Rows are points. Each copy is the shape, with its points in the same order, turned, moved and blurred by noise. Some copies are also mirrored. Which?

Shape (5 x 2):
[[  7.4 -24.3]
 [ -2.8 -19.3]
 [-10.9 -15.2]
 [  2.1   7.6]
 [ 19.0  22.9]]
Copy 1, 5 rows:
[[-24.9   2.2]
 [-17.1  -5.7]
 [-11.2 -12.6]
 [  6.9   5.6]
 [ 18.5  27.2]]
Copy 1 is: mirrored
Copy 2:
[[ -2.5 -33.6]
 [ -8.0 -24.5]
 [-13.0 -16.6]
 [ 10.1  -4.7]
 [ 32.3  -1.0]]
Copy 2 is: only turned

Shape (7 x 3):
[[ 41.1  25.8 -31.8]
 [ -7.2   1.9  -7.7]
 [ -7.0 -15.1  11.2]
 [ -3.5   7.2  12.5]
 [ -4.3   1.2 -19.6]
 [-11.6 -22.1  13.7]
 [ -6.2  -8.7   0.3]]
Copy 1, 7 rows:
[[ 62.2  14.7  13.4]
 [  3.4   7.0  14.3]
 [-11.6 -10.6   3.6]
 [ -2.5   8.0  -5.5]
 [ 13.4   6.3  26.7]
 [-16.1 -16.9   3.4]
 [ -7.9  -6.2   8.3]]
Copy 1 is: mirrored
Copy 2 (7 x 3):
[[-46.7  36.9   7.1]
 [ -4.2   0.6 -10.3]
 [  9.5 -18.1   0.2]
 [  9.7   5.2  -0.1]
 [-16.0  -0.5 -16.7]
 [ 14.5 -26.0   1.1]
 [ -0.6  -9.6  -5.3]]
Copy 2 is: mirrored
Copy 3 (7 x 3):
[[ 31.1 -22.8 -46.7]
 [ -6.9  -1.6  -4.3]
 [ -1.5   1.7  18.3]
 [  7.1  14.1  -0.4]
 [ -8.5  -9.9 -13.6]
 [ -6.9   2.2  25.9]
 [ -5.0  -2.4   7.3]]
Copy 3 is: only turned
Copy 4 (7 x 3):
[[ 41.5  12.5 -33.7]
 [  5.2   6.5   7.1]
 [-12.0 -16.4   8.2]
 [-14.2   0.6  -7.1]
 [ 13.0   6.0   7.3]
 [-18.4 -20.0  15.4]
 [ -6.4  -6.8   5.4]]
Copy 4 is: mirrored

Shape (7 x 4):
[[-17.6   0.2 -17.7 -24.5]
 [ 13.5   4.0  14.3   2.8]
 [-14.3  12.0   6.2 -22.0]
 [ -8.7 -11.6  10.9  13.4]
 [ 15.5  18.5  -0.8  -0.5]
 [ 20.6  12.8  17.3  -8.9]
 [  5.8  -1.6 -29.5 -38.7]]
Copy 1, 7 rows:
[[-21.2 -13.7 -11.5  -7.1]
 [ 18.2   4.2  17.5  -8.1]
 [-14.1  -1.8   5.2 -21.9]
 [ -0.4  14.8  16.7  12.7]
 [ 22.4   2.1  -2.2 -16.6]
 [ 21.4  -4.0  18.9 -22.4]
 [ -5.6 -38.3 -18.1 -10.8]]
Copy 1 is: only turned
Copy 2 (7 x 4):
[[-26.7  -7.1 -23.5  -3.4]
 [ 17.2  -4.7   5.9  15.8]
 [-19.3 -16.5  -5.6  15.4]
 [  6.9  -0.2  15.9  -6.5]
 [  8.6   1.1  -5.3  23.2]
 [ 17.8 -16.4   0.3  28.8]
 [-10.1  -6.6 -47.1   8.4]]
Copy 2 is: mirrored
Copy 3:
[[ -5.6   8.3 -31.7 -29.3]
 [  9.9   9.8  10.8  -3.4]
 [ -7.4  11.7  -4.2 -31.4]
 [ -4.2 -13.9   4.8   6.1]
 [  7.2  24.7  -0.6  -2.3]
 [ 19.7  18.2  14.7 -10.4]
 [ 19.8  21.4 -40.2 -29.4]]
Copy 3 is: only turned
